Rows are points. Each copy is the shape, with its points in the same order, turned, moved and blurred by noise. Is it also mirrored, or only turned?
In the rows, zero is written as 128.

Shape (8 x 3):
[[ 94 148 177]
 [186 117 100]
 [ 73  94 137]
 [ 84  81  77]
 [140  99 104]
 [121 113  80]
 [110 113  96]
 [174 129  92]]
Copy 1 (8 x 3):
[[110 166 163]
 [166  80 100]
 [ 62 117 154]
 [ 57  76 105]
 [129  75 118]
 [107  93  89]
 [102 105 102]
 [163  91  89]]
Copy 1 is: only turned
Copy 2 (8 x 3):
[[101 111 192]
 [171 153 105]
 [116  60 157]
 [125  57  83]
 [153 103 105]
 [128 111  88]
 [122  96 108]
 [150 161  97]]
Copy 2 is: only turned
Copy 3 (8 x 3):
[[ 90 170 161]
 [194 121 113]
 [ 82 100 155]
 [100  61 111]
 [149 102 124]
 [132  97  98]
 [120 103 110]
 [179 127  99]]
Copy 3 is: only turned

Shape (10 x 6):
[[ 84  36 106  43 127  86]
 [101 112 115 142  89 131]
 [125  95  96 112 101 104]
 [ 68 112 118 130 118 136]
 [120 157  74 110 127 142]
 [158  98 150 131 134  71]
 [113 148 112 111 105 221]
 [ 96 133  97 137  81 162]
 [187 142 170 100 145 107]
 [ 84 137  91  94  78 111]]
Copy 1 (10 x 6):
[[ 96  71 128  17 126 117]
 [142 133 103 124  93 140]
 [158 124 113  81 119 128]
 [101 121  95 125 110 146]
 [142 174 103 104 151 175]
 [172 101 161 119 148  93]
 [124 166 127 131  98 233]
 [136 159  92 123  88 171]
 [166 139 210 127 165 135]
 [117 173  99  78 104 126]]
Copy 1 is: only turned
Copy 2 (10 x 6):
[[ 57  79  74  95 138  67]
 [ 84 143 132 160  97 142]
 [105 119 104 137  91 115]
 [ 67 157 123 159 133 128]
 [129 187  88 129 113 144]
 [151  95 149 157 113  87]
 [100 172 109 130 141 220]
 [ 82 168 119 149  97 174]
 [189 114 161 117 141 124]
 [ 74 169 116 106  85 121]]
Copy 2 is: only turned
Copy 3 (10 x 6):
[[ 95 104 224 204 196  74]
 [112 130 140 155 112 131]
 [114 137 154 161 140  85]
 [ 93 106 148 147 142 147]
 [115 165 111 126 175 120]
 [136 104 179 108 117  55]
 [150 176 138 138 161 194]
 [116 154 122 160 126 155]
 [158 152 193  63 137  78]
 [ 68 165 150 160 145 117]]
Copy 3 is: mirrored

Shape (14 x 9):
[[171 114 132 131 173  98  92 157 137]
 [142 221  94 123  90 145 155 113 181]
 [113  90 126 174 120 147 139 210 149]
 [ 69 177 173 155 118 112 103  76 182]
 [124 125 119 117  97 173 144  36 156]
 [117 119 166 157 103 138 162 109 122]
 [125 137 167 114 131 138 161 151 138]
 [144 143 131 147  94 157 132 125 141]
 [143 144 133 135 143 103 121  97  81]
 [ 66  95 119 126 156  69 106 124  94]
 [132 112 114 103  70 116  66 156 170]
 [144 184 157 151  79 119 161 127 191]
 [ 89  97 104 128 122 200  88 183 141]
 [104 104  80 172  48  97 195 136 174]]
Copy 1 (14 x 9):
[[185 108 131 131 175  91 111 172 112]
 [116 208 122 115 109 131 161 123 195]
 [144 114 133 214 124 154 123 204 119]
 [ 88 139 166 129 104 107  67  86 168]
 [ 79  88 129 105 120 126 163  81 166]
 [ 97 103 171 162 111 117 157 120 111]
 [137 120 178 132 115 151 143 142 112]
 [104 131 136 143 126 116 155 154 134]
 [129 121 131 121 146  79 138 104  78]
 [164  76 102 151 105 106  78 108  68]
 [120 106 114 107  98  98  96 204 164]
 [124 172 185 143  88 113 138 135 180]
 [ 99  92  83 154 133 193 105 195 130]
 [139 122 112 204  35 103 167 133 168]]
Copy 1 is: mirrored
Copy 2 (14 x 9):
[[167 115 153 114 131 122  57 159 163]
 [113 242  88 136 118 106 137 159 129]
 [160  98 131 194  80 142 110 205 133]
 [108 189 142 197 136 125 116  80 181]
 [ 31 172 124 112  99 158 121 107 134]
 [101 147 182 170  99 139 129 138 115]
 [143 133 156 141 123 144 159 155 141]
 [116 171 139 144  90 152 113 159 127]
 [124 155 180 123 145 117  79 119  97]
 [134  73 142 169 150 104  72  96 105]
 [147 142  94 118  47 112  89 119 161]
 [121 220 141 161  92  97 151 160 169]
 [154 105  79 155  74 207  89 155 122]
 [ 70 148  97 190  56  57 128 172 105]]
Copy 2 is: mirrored
Copy 3 (14 x 9):
[[152 126 140 134 179 138  67 135  92]
 [143 210  42 117  99  89 129 102 109]
 [150  64 101 114  96 165 116 138 102]
 [ 88 142 110 140  91  59  78  58 149]
 [112 190  95 148 130 119 145 102 210]
 [125 125 139 143 101 111 154 110 141]
 [122 142 139  89 111 121 132 121 111]
 [150 161 106 149  98 130 127 121 128]
 [101 160 143 176 165 113 128 111  99]
 [ 40  93 126 152 175 113  98 135 109]
 [125 149  92 142  99 129  47 184 139]
 [168 159  94 118  75  60 120 109 121]
 [ 97 116  90 118  93 214  83 136 132]
 [139  85  37 138  96  80 171 168 146]]
Copy 3 is: mirrored
Copy 4 (14 x 9):
[[164 134 136 135 211 120 134 146 106]
 [153 202  98 121 103 153 188 110 199]
 [119  82 122 141 139 153 141 205 126]
 [ 62 185 120 173 147 121 111  91 200]
 [138 109 135 146 101 142 147  31 202]
 [ 99 112 154 161 110 105 156 104 134]
 [105 135 164 119 132 151 147 129 136]
 [148 132 143 161 112 142 151 125 149]
 [139 154 127 154 146  94 141  79  85]
 [ 92 120  89 121 166  80  76 106 100]
 [178 134 136 129 128 127  69 161 182]
 [118 178 148 155 115 128 181 148 203]
 [140  80 112 133 121 207  85 164 140]
 [117  82  82 124  80  72 174 160 200]]
Copy 4 is: only turned

Shape (16 x 12):
[[122 194 154 163  86  93 156 169 184  90 110  73]
 [114 139 100  75 148 133 108 115 125 132 182 162]
 [ 88 112 179 117  71 141 146 151 107 112 129  70]
 [161 166 164 167 118  80 180 122 158 112 164  92]
 [170 115  81  62 143 165 131 124 112 102 150 102]
 [136 123 149 149 129  71 105  84 156  73 140 111]
 [123 203 170 175  72  39 161 166 160  81  65  70]
 [ 97  79  75 127 146 159 124 156  77 123 162  98]
 [ 97 160 132 152  93 135 146 130 155 158  86  39]
 [131  95 129 115 141 154 148 119  97 131 112 153]
 [ 90 112 148  87 166 112 156 157 122 136 116  68]
 [141 102  96  89 125 141 107 162  91 170 155 112]
 [151 107 157 106 157 141  74 105  89 109 171 125]
 [156 123 150 120 146  98  93  86  58 115 159 116]
 [107  99 110  85 100 104 152 111 103 135 141  92]
 [179 105 152 143 111  84  99 134 164 113 144 119]]
Copy 1 (16 x 12):
[[ 79 188 122 164  75  78 136 134 154 150  91  53]
 [138 125 119  52 140 142 138 143 158 142 188 141]
 [106 112 182 174  93 141 120 179 198 142 141  76]
 [152 190 128 154  90  45 125 115 187 162 117  94]
 [173 187 133  78 123 182 127 176 173  99 176 104]
 [115 157 156 149 138  71 115  98 178  88 151 101]
 [ 57 195 159 192  64  35 130 138 147 152  58  81]
 [174 117 141 132 156 148 177 216 150 116 194 101]
 [ 78 171 133 211 120 153 138 160 166 164 113  98]
 [183 119 159 123 120 153 142 150 149 112 130 137]
 [117 155 197 125 153 145 164 179 188 159 124 103]
 [157 129 130 103 134 151 114 222 165 147 168 136]
 [166 140 166 109 163 125  79 145 155 107 199 124]
 [179 153 183 131 142  90  91 136 146 112 203 166]
 [125 148 157 122 104 133 157 178 204 125 166 144]
 [143 157 121 128 146  67  75 148 190 102 116 107]]
Copy 1 is: mirrored
Copy 2 (16 x 12):
[[184 178 189  82 129 112 185 190 179 147 116 170]
 [ 95 153  68  73 150 119 133 123 123  98 163 108]
 [124 132 168 143 103 143 203 175 147  83 106 113]
 [173 180 182  67 107 121 193 104 140 155 138 146]
 [162 157  80 112 121 166 111 111 143  56 151 113]
 [121 166 191  83  98  78 122 113 145 111 147 141]
 [214 174 212  86 104  54 190 203 173 151  85 171]
 [124 102  95 127  93 177 129 163  81  86 169 132]
 [160 155 164 117  94 158 149 205 171 163  95 102]
 [127 101  95 132 116 128 135 104 127 111 104 124]
 [144 118 146  69 116 160 150 172 106  89  82  96]
 [154 109  82 120 131 147 144 148 110  92 170  69]
 [105 156 142 134 150 118 114  95  89  79 158  94]
 [131 167 134 134 107  85 129  98  76  94 148  90]
 [132 132 115  95  68 127 163 148 136  81 132  87]
 [160 127 184  97 136  92 136 106 158 118 174 106]]
Copy 2 is: mirrored
Copy 3 (16 x 12):
[[173 154  90 178  85 110 126 157 218 123  90 132]
 [107 173 181 113 118 117 137 118 101 122 183 169]
 [165  96 175 168  87 145 154 162 145 138 111  78]
 [178 159  97 177 122  77 183 119 181 146 116 133]
 [168 165 152  82 122 156 118  99  81 126 156 128]
 [161 122 103 175  74  86 143  89 137 115 183 146]
 [198 136  71 214  63 105 104 148 205 154  67 148]
 [144  93 143  92 155 140 137 177  88 136 189 125]
 [153 118 122 147  88 174 138 147 203 191 131  98]
 [111 106 149 133 139 138 142 100  80 133 124 144]
 [182  87 183 132 120 157 168 140 150 147 134 170]
 [139 133 193 100 141 119 112 141 101 169 167 134]
 [145 129 188 160 149 106 133  79  86 101 198 121]
 [163 130 155 190 137  93 135  88  72 159 194 143]
 [157 127 154 124  88 133 162 144  94 177 153 128]
 [164 127 134 137  94  55 112  79 152 133 149 127]]
Copy 3 is: mirrored
Copy 4 (16 x 12):
[[119 143 138  87 105 122 134 206 165 108  76  58]
 [113 111 100  97 144  94 103  89  98 147 178 149]
 [ 59 115 137 116 131 166 147 137 106 163  64 113]
 [137 173 130 105 161  75 153 183 147 135  68 102]
 [175  82  96 119 152 136  92 115  58 143 118 150]
 [111 100 101  97 125  62 126 130 154 102  58 137]
 [106 163 176  92  76 103 149 206 154  80  35  45]
 [ 99  89 106 172 175 150  97  79  92 141 116 105]
 [133 132 158 107  95 158 106 137 152 181  63  64]
 [117 117 169 133 168 126 104  90  99 129 104 173]
 [ 99  80 165  97 151 107 110 111  80 173  88  77]
 [121  93 127 172 130 126 111 104  80 174 151 136]
 [ 92  98  97 137 160  79  81 126  90 159  93 182]
 [100 131  96 149 131  55  99 100  71 143  71 169]
 [125 105 124 113 121 126 147  77  82 148  91 107]
 [131  94 132 139 123  70 148 164 158 131  89 156]]
Copy 4 is: mirrored

Shape (16 x 12):
[[176 109 128 113 140 160 158 242 130  99 156 119]
 [204 166  96 136 104  96 104  78 132 103 117 154]
 [133 156 152 127 134 161 106  95 115 168 139 144]
 [125 119 103  34 125 101 112 115  94 142 140 142]
 [111 165 148 129 139 157 186 146 106 126 108  75]
 [123 144  95 132 126 162 121  85  92 105 150 138]
 [141 142 144 118 101  68 120 105  84 126 154 123]
 [104 125 145 133  96 117 148 104 124 138 106 160]
 [121 164 144  60 111 140 121  91 143 113 173 139]
 [129 161  88 126 129 143 117 193 130 122 145 101]
 [112 144  90 116 233 135 123 181 106 120 120 132]
 [173 121  79 122 100 155 167  85 124 121 134 101]
 [143 161 136 129 135 123 104 121 110 107 110 161]
 [114 156 132 137 134   7 127  77 113 149 131 113]
 [131 147 145 118  92 151 109  74 114 117 110  83]
 [124  51 153 105 112 119 134 137 135 115 138 118]]
Copy 1 (16 x 12):
[[145 132  69  98 195 104 112  94 196 159 107 125]
 [ 81 152  98 107  85  93 140 137  59  99  98 141]
 [126 134 156  86  74 139 109 130 121 155 138 143]
 [ 77 130 132 162  85 111 166 135 151 190 101 114]
 [168 135 173 134 181 135 116 133 117 152 132 129]
 [133 166 140  99  99  83 149 125  91 179 140 112]
 [ 61 119 130 141 112  88  96 158  96 159 128 120]
 [147 135 124 135  89 124 118 185 115 140 134 104]
 [ 85 182 156 125  90 127 118 133 132 165  93  78]
 [141 147 119 132 145  75 121  75 149 141 133 121]
 [148 173  93 156 135 143 132  60 135 193 176 170]
 [114 148 152  83 142  85 189 153 112 127 112 125]
 [127 136 102 121  97 124 104 123  84 156 110 128]
 [ 52 127 143 189  94 112  96 175  85 110 172 142]
 [110 113 185 112 112 124 142 131  80 142 113  81]
 [109  98  97 114 143 133 157 159 159 153 150  61]]
Copy 1 is: only turned
Copy 2 (16 x 12):
[[ 65 183  83 169 139  70 155 120 166 110 102 150]
 [150 106  64 150 164 148  77 128  49 119 143 127]
 [142 140 138  96  88 117 115 110  72 152 122 151]
 [112 170 154 191 118 130 150 118  52 146 180 106]
 [141 165 142 124 101 148 129  77 157 113  80 112]
 [140 123 119 157  87 126 129 107  45  76 115 140]
 [136 101 125 161 134 112 121  73  74 141 159  92]
 [147 113 182 132 149 116 119 115  97 109 130 132]
 [155 154 123 152  96 136 135  97  86 127 193 162]
 [102 135 105 197 101 127 131 124 135 138  89 153]
 [ 98 168 121 172 125 129 202 117  80 151  39 156]
 [164 147  98 157 102 128 111 150  94  71 120  89]
 [109 127 117 138 146 139 115  99  67 126 109 152]
 [178  62 152 168 164 142 147  79  71 183 131  71]
 [131 121 132 107  79 174 109 102  93 106 141 105]
 [ 97 125 144 132 136 108 182 135 123  99 164 101]]
Copy 2 is: mirrored
